Every row gives one point. A path goes straight from each point to the next, and from the last back to the first. The post is the endless flat space through its rows: a point in 2 columns, a line in 3, a plane in 4, and so on, so that a path can go around it. Count how often the path circles the post. Going back the other way cancels.
In the rows, zero is written as 128.

Post (2 x 3)
[[128 109  74]
 [129 148 160]]
Path (7 x 3)
[[110 169  77]
 [ 84 174  92]
 [152 141  68]
 [195 131 111]
 [128  88 166]
 [ 98 129 188]
 [105 157  88]]
Times around: 1

Post (8 x 9)
[[133 113  95 200 143  93  78 123  93]
 [126 113 122 151 180 149  84 168 113]
 [ 98 137 133 144 108 195 223  94 115]
 [138 136 110  77 148 125 169  96 132]
 [107 123 185 245 127 154 230 152 188]
 [151  93 145 123 148  66 100 214  50]
 [134 108 116 173 102 111  68 189 129]
 [101 166 209 123  95 146 166  24 125]]
Path (16 x 9)
[[102  56 135 193 156 116  87 113 125]
 [131 123 160 126  92 138 118  98 120]
 [182 155 108 149 124 161 153 141 159]
 [112 150 174 161 139 158 123 170 114]
 [103 153  84 116 151 104 130 165  72]
 [ 92 168 115 138 117  77 157 129  79]
 [159 177 148 139 127 118 163 133 116]
 [156 127 163 116 136 129 120 130  81]
 [168 129 151 196 108 175 127 154  76]
 [126 164 161 161 137 179  99 114 109]
 [112 131 148 157 102  90 126 182  90]
 [ 85 138 121 150  92  85 126 109 101]
 [127 130  88 167 192 103 173 161  66]
 [116 151 122 143 204 189 200 118 152]
 [ 79 148 153 189 149 135 133 184  83]
 [ 74  97 140 124 126 134 140 167  98]]
Times around: 1

Post (13 x 14)
[[155 163  84  91 173 183  73 158 146 148 148  51  91 161]
 [131 154 102 114 157 248  63 159  55  96 160 144  89 110]
 [147 156 132 147 167 208  45 111 136 177  72  86 101 187]
 [115 137 121 170 158 138 106 155  46 101 154  93  99  80]
 [138 148 127 147  74 124 183 165  79 113 175 140 201 126]
 [121 157 133  70 161  76 178 134  85 124 117 142 227 153]
 [146 140 190  85 158 192  62 133 163 158 151  95  95 140]
 [110 161 128 153 160 160 174 181 114  69 140 144 116 139]
 [149 156 104 143 166  95 155  95 153 126 168 156 226 136]
 [151 136 108  81  81  32 144 126 197 109  87 187 223 121]
 [131 164 111 145 192 201  91 199  71 184 165 138  60 116]
 [143 137 112 114 111  56 172  95 107 105 164 175 151 176]
 [161 129 114 120 181 225 134 112 105 181 125  82  62 104]]
Path (15 x 14)
[[154 112 134 163 187 177  55  77  88 170  95 126 218 199]
 [171 131 180 136 111 177 108 156  95 136 101 132 122 139]
 [160 176 137 133 143 158  97 105 104 112 128 134 148 102]
 [126 149 154 144 116 168  77  99  92  98 161 104 147 120]
 [115 161 116 121 122 185  88 146  98 140 201 157 154 113]
 [130 125 138 135 134 157  91 107 109 161 130 125 179 138]
 [129 110 112 114 177 130 143 145 163 149 134 122  97 169]
 [165 123 120 165 118 139 139 129 160 110 182 163 126 177]
 [149 126 168 129 148 169 122 146 159  71 112 142  84 113]
 [143 190 139 164 105  99  79 127 124 113 133 157 170 199]
 [125 163 130  99 141 116 120  97 137 110 165  79 145  79]
 [ 93 171  81 116 134 146  83 134 151 132 174 113 185 143]
 [109 146 123  78 163 124 102 154  99 150 189  89 164 150]
 [103 156 108 113 142 198  94  93 102 163 197 129 149 112]
 [104  96 102 151 106 148 138 154  97 115 122  97 121 167]]
Times around: 2

Post (17 x 18)
[[106 128 109 112  98 176 108 128 137 154 120 139  15 129 172  90 102 191]
 [123 151  49 121 166 152 177 148 112 125 135  96  44 150 172 118  98  96]
 [ 47 151  97 130 126 164  98 113  89  77 172 149  79 222 191 165 126 228]
 [108 113 100 172  88 179  97 124 152  98 125 125 141 156 132 115 131 125]
 [124 122 110 111 112 116 150 118 186 122 101 142 113 122 189  91 157 182]
 [118 102  92 235  75 120 112 146  48 108 118  95 174  97 187 153 134 120]
 [103 115  61  93 141 146  12 126 177  72 148 200 115 105 184 140  83 114]
 [140  98  99 101  79 170 160 113  76  92 123 120  91 120 197 155 154  95]
 [ 52  91  76  66 157 136  31 203  70  25 197 184 137 124  59 129  40 157]
 [ 82  99  92 147 131 154 120  80  96  57 117 146 126 130 165 137  73 129]
 [129 172 153 227  97 123 125 132 149  92 187 131  68 149 183 135 103 142]
 [126 104 102 113  97 154 144 115 161 145 125  90 131 103 180 150  94 158]
 [116 115  85 120  85 125 115 127 138 127  91 191  92 163 123 171  92 114]
 [134 174 133 189 192 177 171 149 154 148 143 153  71 118 162 132 126 134]
 [ 98 137 141  96 128 152  92 130 154 121 106 135  67 178 214 125 100 131]
 [111  92  77 129 185  86  74 112 152 102  80 142  85 124  26 182 131 106]
 [103  79 107 104  96 106  84  83  55 159 166 151 154 146 106 113 137 131]]
Path (21 x 18)
[[107  69 108 125 103  88 140 165 150  75 118 130 105 169 139 151 167 115]
 [ 90 137  88 185 165 177 120 142 153 127 152 121 142 136 161 137  90  98]
 [ 62 133  58 129 172 123  71 145 109  67 164 128  88 165 139 139 148 153]
 [ 83  94  65 147 165 137  79 169  72 133 155 122 107 101 189 164  94  62]
 [105  72 100 110 103 171 107 197 105  77 125 147  94 126 159 171 131 192]
 [128 119 104 113 155 128 102 127 140 113 137 139 108 197 148 123 102 164]
 [136 150  72 129 156 153 133 150  89 129 110 158 113 120 132 129  99 162]
 [109 143  81 112 119 159 109 133  98 129  91 179 112 107 137 165 155 164]
 [ 63 129  45 130  83 152  45 167 125 107 107 167  98 129 141 151  77 129]
 [ 94 112  40 177  68 174 135 136 158 121 125 134 104 152 133 157  66  94]
 [ 70 113 116 113 160 149 100 154 104  86 180 179 155 152 163 156  60 141]
 [ 96  61 107  82 126 183  82 158 102 115 107 126  87 185 151 139  61 171]
 [103 113  41 133 121 156  68 119 117  42 100 123  90 150 158 126  70 194]
 [109 120  90 113 121 108 114  97 119  98  73  56  67 126 149 135 125 166]
 [ 78 144 116 135  60 147 127 110  57 117 123 169 118 154 114 132  89 110]
 [ 97 143  86 114 164 134 162  66  88  99 127 123  66 137 148 101 125 140]
 [160 139  85 121  96 187 148 108 139  84 145  88 125 125 111 148 117 121]
 [ 97 152  79 173  79 139 108  90 125  53  97 135  98 153 165 153 169 124]
 [ 96 131  79 118  98 145 115 142 139  91 141 205 111 124 131 196 105 129]
 [ 89 128 101 143 104 184  99 143 188 119  92 130  65 169 173 132  89 127]
 [ 87  79  66 117 158 161  78 130 137 117 128 151 147 165 130 110  99 147]]
Times around: 2

Post (17 x 18)
[[120 141 122 119 105 152 104  96 105 156 120 104 121  93 106 117  92 143]
 [108 152 131 127 142 121 124 182 120  96  93 161 130 102 105 141 147 136]
 [127 145 137 158 119 141 120 129 132 123 184  70 100 134 112 109 119 130]
 [ 82 110 131 105 145 136 117 123  72 132 211 178 123 115 175 162 114  98]
 [123 110 182  76  99 148 189  68 159 150 162 199  66 125 173 220 103 122]
 [167 109 147  68 103 129 146  68 149 139 126 162 129 137 137 227 147 141]
 [147 130 103 138  80 128 102 118 108 118 139 128  91 129 126 104 139 130]
 [133 115  64  99 123 151 161 128 108 127 115 107 101 137 145  85 134  95]
 [118 137 114 167 127 166 129  67 118 139  83 180 162 194 134 115 136 106]
 [ 70 156 170  81 128 123 157 146 148  94 119 163 132 144 120  94 160 182]
 [113 153 172 156 110 160 124 110 128 122 158 155 150  96 139  92 153 103]
 [ 93 104 145 175 135 104 136 130 120  86 121 137 157 152 204  97 134 130]
 [114 130 162 119  79 125 160 160 147 117 138 174 162 138 124 139 123 127]
 [ 99 133 155 151 105 144 125 124  48 104 151 103 117 112 109 100 137  76]
 [ 89 139 181 115 133  92 109 138 144 156 113 166 141 144 131 126 154 126]
 [149 132   7 106 134 122 173  64  40 194 115 125  96  99  86 149 130 132]
 [101 134 156 130 153  80 116 104 152  89 126 172 150 135 121 110 117 116]]
Path (18 x 18)
[[101 106 155 167 117 114 127  69 120 136 162 154 143 173 128  99 105  99]
 [ 97 141 116 146 117 156 146 103 141 109 124 157 105 137 123 138 104 126]
 [ 97 133 155 130 125 107 135 100 102 174 123 126 129  97 175 162  97  85]
 [113 196 107 103 147 153 135 147 149 136 148 197 132 125 122 170 152 140]
 [ 82 124 118  82  78 141 158 138 114 109 152 143 103 140 172 106 180 114]
 [158 112 116 103  79 167 122 101 130 106 133 149 119  74 142 166 151 134]
 [110 126 121 124 140 160 136 138 109 100 155 142 150 117 104 121 105 130]
 [127 129 118 108 140 102 184 151  81 142 172 134 117 119 109 132 119 150]
 [134  98 135 104 122 118 146 121 121  97 141 126 100 114 124 125  92 122]
 [133 112 119 109  92  97 131 133 126 135 141 153 133 133 112 123 163 141]
 [140 115 135 109 103 122 103 125 155 203 162 154 141 117  99 117 146 163]
 [137 122 111 141 142 138 108 138 102 150 118 173 138 118 153 132 156 161]
 [113 172 157  82 150  73 137 114 106 121 135 132 132 130 110 133 142 134]
 [ 78 197 122 133 133 100 127  78  91 169 175 151 160 135 114 148 130 161]
 [ 83 125 126  87 127 133 142 112 130 152 123 161 165 134 138 138 137 138]
 [ 92 122 129  90  95 100 190 171 129 140 142 169 114 137 133 132 172  97]
 [ 88 156 146 133  78 120 119 136 130 103 119 115 155 153 112  60 122 105]
 [115 119  97  73 120 130 131 102 161 138 129 142 125 122 106 147  69 144]]
Times around: 1

Post (17 x 18)
[[153 132  90 126 133 133  78 140 126 147 115  94 123 125  95 106  58 138]
 [142  85  88 114 127  94 130 140  97 143 101 127 181 153 116 108 101 154]
 [140 147 141 156 107 120 132 177 130 110 112  97 134 144 151 161 156 111]
 [125 115 177 111 156 144 117 111 124 121 120 118 144 135 139 118 152 129]
 [108 138 130 134 165 167 138 116  83 146 153 116 134  98 129 159 151 116]
 [123 114 142 166 179 105 139 118 111 143 107  97 140 124 112 151  85 135]
 [ 96 139  97 124 133 149  88 131  46 169 115 144 119 174 127 113   7 139]
 [173 117 127 128 103 146 153 139 137  89 119 111 180 139 119 138 116 129]
 [ 79 143 123 114 137 104 112 122 125 133 156 105 133 114 141 124  99  75]
 [129 141 118 132 161 155  98 119 120  86 113 109 144 155 149 157 148 136]
 [162  77 111 132 115 124 146 125 155 155 154 222 187 130 133  92 141 105]
 [133 116 120 140 164 160 128 133 159 213 154 103 172 144 155 160 136 131]
 [146  89 110 108 133 124 150 165 144  96 116 149 154 132 135  98 101 146]
 [139 120 123 174 162 127 132 139  91 142 209 110 152 144  69 127 153 129]
 [108 128 126  96 126 139 146  97 144 117 130 117 108 141 129 138 144 113]
 [150 131 137 145 131 153 122 117 108 116 153 126 136 132 157 164 133 174]
 [133 126 107 145 123 135 144 114 142 118 112  90 136 125 155  89 104 123]]
Path (16 x 18)
[[120  97  95 166 117  97 164 112 138  99 150 144 159 147 120 141 114 129]
 [108 132  97 125 112 118 139 122  98 157  99 135 162 125 134 133 109 118]
 [ 94 142  91 112 142 100 167 127 131 142  94 131 139 152 137 161 102 134]
 [146 125 158 139 152 127 111 123 103 149 160 108 183 118 105 133 136 136]
 [ 94 138 102 159 154 117 134 157 115 126 131 125 202 151 162 137 110  97]
 [160 143 143 110 136 137 125 106 110 117 125 105 140  79 118 139 119 130]
 [180 127 130 114 150 143  89 151 124 139 143 103 158 139 138  72  76 129]
 [148 108 132 100  98 133  90 152 108 143 155 140 127 159 126 114 123 113]
 [100  94 122 130 105 114 126 122 110 153 167 109 133 166 101 121 109 131]
 [107 124 144 128 143 133 118 155 119 126 128 116 111 106 131 119 125 165]
 [121 146 102 137 141 114 137 113 119 134 147 143 146 170  93 151  85 149]
 [140 147 135 104 152 139 129 134 114 140 107 119 143 158 135 118  92 122]
 [170 135 129 118 178 119 138 123 123 100 107 104 176 148 148 178 112 160]
 [164 123 124 109 148 112 128 175 129 128 141 132 136 116 136 133 118 132]
 [163 126 140 142 157 126  84 178 138 128  97  76 142 109 165 148 113 149]
 [158 111 125 134  96 136 125 115 102 135 136  99 168 160 137 156 123 144]]
Times around: 2

Post (17 x 18)
[[152 153 114 122 113 139 166 109 142 139  98 165 130 113 148 146 145 128]
 [125 176 116 171 136  67 119 135 113 169 153 172 147 150  63 113 119  76]
 [122 139 130 104 132 137 108 130  94 156 152 152 142 129 103 132  89 131]
 [159 126 181 115 176 130 139 115 119  85 107  92 151 130  93 125 126 136]
 [118  96  30 170 171  81 111 142 129 154 106 186 148 142 130 138 122 159]
 [ 99  97 113  82 114 106  99 131 132  73 122  65 148  77 123  96 149 123]
 [153 134 114 127 133 123 103 149  96 191  94 133 131 111  77 107 171 139]
 [141 105 140 128 104 114  86  83  74 120 121  85 128  99 110 140 139 120]
 [100 122  98 148 120 178 157  48  73 130 136 172 138 108 127  93 170 155]
 [135 128 146 119 131 102 124 105 120 173 156 161 168 110 116  95 141 114]
 [107 152 104 154 179 162 174 103 138 147 102 162  93 108 157 165 142 163]
 [146  96 182 132 116 156  77 111 117 107 159 135 169 138 134 106  95 109]
 [130  89 127 149  84 110  59 127 112  94 132 136 137 103  96 134 111 176]
 [ 75 173 107 188 150  40 100  94  74  88 145 152 106 174 145 140 148 183]
 [125 109  84 122 120 144  83  89  97 125 158 165 112 120 108 154 166 149]
 [177  51  93 153 104  78 170 144 126 138 214  64 118 125 161  94 175 146]
 [120 156 131 124  99 129 135 117 134 128 105 105 152 123 109 164 166 173]]
Path (29 x 18)
[[118 181 107 126 107 123 125 125 117 105 156 146 137 150  58 109 200 200]
 [128 102 116 162  70  96  57 102 162 107 119 138 174 119  85 154  65  29]
 [111 123 120 147  43  89 126 131 109 133 172 160  75  72 121 143  73 153]
 [138 138 125  77 164 163 136 135 103  59 120 171 113 122 107 116 149 154]
 [135 108 132 132 157  79  24  63  53 137  90 178 168 105 167 124 175 196]
 [144 116 106 123 156 162  77 138 124 113 133  77 157 152  59  90 156 128]
 [153 109 108 111 114 119 118 102 138 151 164 174  85 106 149 144 134 126]
 [ 82 108  83 126  86 145 124 117 136 147 104 137 107  62  71 174 142 116]
 [140 169 120 213  92 113 135 104  71 164 102 173  68 101 129 169 150 121]
 [147 112 182 143  74 160 101 112  97 164 167 128 206  87 117  91 150 102]
 [102 156  84 159 134 103  83 124 142 173 112 217 124 126 100 190 194  91]
 [ 63 179 120 104 144 149 109  38  90 174  45 155 137 138 164 102 216 131]
 [127 156 121 153 114  97 131  98  98 178 136 105  80  96 154  63 222 122]
 [180 135  99 159 144 112 165 106 139  97 125 161 128 117 116 165 112 166]
 [ 86 140 135 199  99 135 104  84  76  68 146 133 105  91 121 116 216 134]
 [ 64 146  87  64 104  76 105 110 110 117 184 161  77  55 112 156 214 184]
 [154 110 118 102 141 110 136 160 118 187  93 108 154 160 186 100 108 100]
 [178 190 172  83 164 143 166 171 162 177 178 159  56 162 139 174 106 184]
 [ 92 149  91 171 146  54 108 172  98 149 131  80 146 102  80  54 101 133]
 [134 125 168 112  57 191 157 176 163  95 163 117 201 105 166  98 107 128]
 [152 115 118 104 178 155 113 154 122 133 128 182 134 152 114 123 171 153]
 [ 83 116 155 181  71 140 149  59  83 147 121 113 146  94 136  95 133 163]
 [143 153 120 130 172 121 121  50  73 153 115 121 113 170  97 161 170 180]
 [162  64  57  98 127 111 112 109 120  72 207 168 149 129 158 106  87 133]
 [ 83 102  80 120 193 117 141  92  66 131 123 152 204 124 196 106 107 167]
 [114 103 128 103 163  57 125 139 109 115 116  90 249 195 158 106  94 102]
 [ 61 106 133 133  83 145 107 107  51 110 124  98 116 107 121 100 101 158]
 [131  95 119 110  77 151  65 163 132 103 123 119 175 134 115 156 153 145]
 [152 133  67  61 149 172 193 128  91 101  98 104  87  90 151 149 197 220]]
Times around: 1

Post (17 x 18)
[[ 96  87 100 141 141 125  97 159 182 168  56 144  71 180  65  41 148 173]
 [143 116 128 157 114 114 104 130 100 156 132 118 130  84 119 160  94 143]
 [118 115 167 107 140 154 184 127 105 129 196 113  85 121 102  87  65 139]
 [103  90 107 150 142 116 106 148 177 140  62  87 138 155 175  53 131 159]
 [144 111 137  82 114 149 139 107 144 147 144 111 116  84 110 173  80 104]
 [114 107 146  81 130  88 192 170 161 154 203 128  81 159 132 143  89 138]
 [195  92 104 156 116  90  57 107 150 138  94 138 158  99 125  99 182 161]
 [154 105 153 156 167 106  79 159 170 129  84  99 174 143 111 117 169 139]
 [165 108 109 176 161  86 131 123 170 123 128 139 138 118 117 161 114  95]
 [119 158 120 110  98 140 158  96 107 181 157 115 127 148  90 148  84  82]
 [ 93 133 141 111  81 132 187 150 139 146 193 104 152  87 100 138 115 109]
 [118 132 192 139  85 121 117 103 108 111 149 153 131 104 131 143 116 107]
 [ 77 126 113  70 152 142 176 163 117 116 229 132  97 145 109 146  69  92]
 [172 150 123 158 136  72  46 171 180 146  64 135 157 151  96  89 119 114]
 [152 147 118 139  96 104 105  84 156 115 155 103 157 123 117 174 103 151]
 [190 128 114 161  73 112  78 134 117 111 126  71 118 114 120 150 139 113]
 [161 163 116 166 136 130  60 117 152 143  91 127 127  78 136 129 172 121]]
Path (28 x 18)
[[148 122  69 129  92  45 137 127 182 166 183  74 151 128 135 114 115 132]
 [112 125 151  51  86 176  57 136 143 107 152  45 181 117 157 127 110 109]
 [171  73 144 193 121  69 119 101 161 124  99 139 127  75  34 109 170 124]
 [134  99 144 138 150  76 160 233 131  84 187  32 189 113 136 134  98 146]
 [123 154  67 191 167 107 156  67 154 144 107 188  86  50 207  46 123 160]
 [163 111  97 153 152  90 161  96 148  59 216  95 114 116 107 205 163 113]
 [110  95 184  78  92 143 198 163 142 114 156  42 125 122 141 111 134 149]
 [141 138 102  81 175 190 156  73 212 162 119 135 103  67 145 166 152 109]
 [111  97 173 133 164 124 125 180 132 139 174 173 172 125  89 165  78 118]
 [146 112 115 197  88  78  97 245  96 185 151 121 110  98 131  71 200 130]
 [166 197 185 120 208 168  80 171 141 119 142 141 175 132  78 102 127  61]
 [224 120  48 100 126 111  94 158 128 147 128 179  74 138  45 190 175  91]
 [136 123  53 119 124 126  84 113  99 135 114  97  75  73 142 136 114 154]
 [163 146 149  66 179 158 130 114 178 161  92 133 157 118  68 129  70  92]
 [150  95 166 161 118  95 124 189 146  96 139 143 149 158  98 153 127  96]
 [159 135  82 155  93  98  80 202 138 118 156  79 103 143  76 139 105 101]
 [121 183 147 158 100 136 135  45  96 197 144  89 117  84 109 100  90 134]
 [128  98  80 117 156  94 156 138 201 110 109  71 102 151  89 119  90 157]
 [207 133 107 152 100  71  87 177  97  83 191 136 121 109  95 148 146 136]
 [160  97 164 128 100 147 113 119 169 136 116 152  86  98 117 148 139 164]
 [122 113  91 136 132 104 129 158 173 145 173 129 187 102 153 122 108  76]
 [202  87 123 182  96  53 107 122 146 160 110  87 131  96 135 138  87 140]
 [206 133 128 106 149  49 110 188 181 184 171 109 132 118 114 169  58  87]
 [ 53 136  61 123  88 160 146 151 166 187 168 116 155 149 102 160 137 131]
 [ 59 100 110 160 155 165 149 158 136  84 169 185 140  89 121 117 140 102]
 [ 60 140 161 114 138 160 146 134 169 110 149  99 150 172 157  68  58  73]
 [143 129  60 163 109  70 118 106 142 130 196 145  87 151  90 132 120 106]
 [106  92 187 115 130 140 181 135 135  86 176 133  46 124 130  73 137 119]]
Times around: 2

Post (17 x 18)
[[107 145 147 117 128 134 123 105 112 158 139 163 143  90 158 149 171 110]
 [146 153  41  48  90  93 145 103 126  84 148 132 162 144 107 118 118 169]
 [179 160 101 167 103 150 145 136 130 155 112 155  94 112  77 121 122 108]
 [141 167  76 102 161 129 112 115 110  94 146 115 173 135 117  96  86 111]
 [111 124 146 162  92 170 173 156 183 103 162 140 178 120 122  83 107 115]
 [138 181 161 121 124 142 153 125 147 121 104  52  83 139 129 168 143  90]
 [ 49 117 156 120 151 168 201 107  88 114 120 154 112 130 121 131 122 104]
 [129 190 172 112 120 138 146 130 137 130 162 155 127 123  74  86 137 134]
 [ 68 169 179 132 125 186  55  67  70 160 122 101 135  82 145 167 146 165]
 [132 154 142 150 110 203 106 163 127  57 134 162 136  92 165  65 126 119]
 [ 70 166  84 160 131 122  98 125 166 134 112  79  55 177 155  76 116  92]
 [163 105  93 117 127  90 146 195 118 112  44 127 134 132 139 167  94 197]
 [ 60 191 131 148 121 143 161 145 115 122 172  90 118 159 166 135 117  90]
 [ 71 172 131 117 152 156 170 106 161 148 104 181  95 144 167 187 103  98]
 [102 137 119  97 147 208 111 162  98 176  78 111 105 147 196 112  90  88]
 [116 118  81  96  64  33 112 171 147  77  57 149 173 175  26 200 170 151]
 [178 151 127 185 111 164 177 171 147  80  87 119 152 187 138  67 126 113]]
Path (27 x 18)
[[176 201 111 161  71 152 159 148 210 107 144 126 181 137 126 145 123 109]
 [109 116 110 129 126 177 164 127 119 191  86 191  99 103 158 160 113  67]
 [172 159 131 188  99 148 150 153 131  99  92  75  73 122 158 168  76  80]
 [184 115 151 106  94 109 136 135 132 145 158 208 207 102 124 110 182 139]
 [131 145 118 161 127 186 126  88  90 124 133  58 126 159 112 137 115 189]
 [ 61 190 132 138 125 174  45 128 152  92  79 124  97 108 140 145 174  97]
 [ 87 167 136 137  71 175 164 145 130 136 107 141  99 150 149  77 111 147]
 [132 171 147 113  90 151 135 161 132 168  31 122  83 146 137 140 117 154]
 [113 174  71 151 187 105  49 127  88 127  65 101  48 115 118  82  64 150]
 [125 169 113 162 147  68 102  80  66  83  79 174 133 173  98 143 143 141]
 [ 97 138 173 172  91 137 189 141 114 144 229 126 129 141  89 111 125 151]
 [ 83 169 166 106 174 166  93 178  86 139 153 109 150  90 174 126 126 120]
 [138 211 113 142 187 130 106 115 109 119  80  95 151 130 112  99  98 181]
 [ 79 169 105 171 155 171  68  73 127  84 105 138 135 102 188 122 148 119]
 [ 82 160 128 172 120 180 168  93 106  27 119 145 153  84 129 131  92 127]
 [ 95 144 188 193 108 100 149 115  55 129 170  53  99 143 110 102 122 146]
 [173 154 142 102 145 151 161 171  90  68 135  75 220 147 199 126 107  64]
 [145 169 114 156  66  98 153 166 133 118  91 135  85 171  61 109 147 107]
 [155 137 123 192 169 133  96  81 121 150 104 177  80 123 188 140 120  97]
 [ 93 156 181 132 102 114 172 128  72 115 105 184  70 131  63 134 112 149]
 [160 142 168 152 153 134 146 128 129 173  97 107  70 169 141 165 186  92]
 [ 77 119 132  99 128 150 157 190 157 143 134 157 164 127 135 105 153 143]
 [129 171 155 111 174 204 160 112 134 146  57 141 168 161 174 142 105 104]
 [ 62 138 131 188  95  88 132 202 108 125 140 125 103  81 196 105 115 115]
 [112 157 108 178 134 143 126 143 140  66  81 165  44 157 144 137  63  89]
 [ 23 141 165  73 164 166  93  84 139 112 133 122  58 148 150 132  93 166]
 [133 177 118 139 111 107 144 153 156 110 119 193 166 140 110 189 209 105]]
Times around: 4
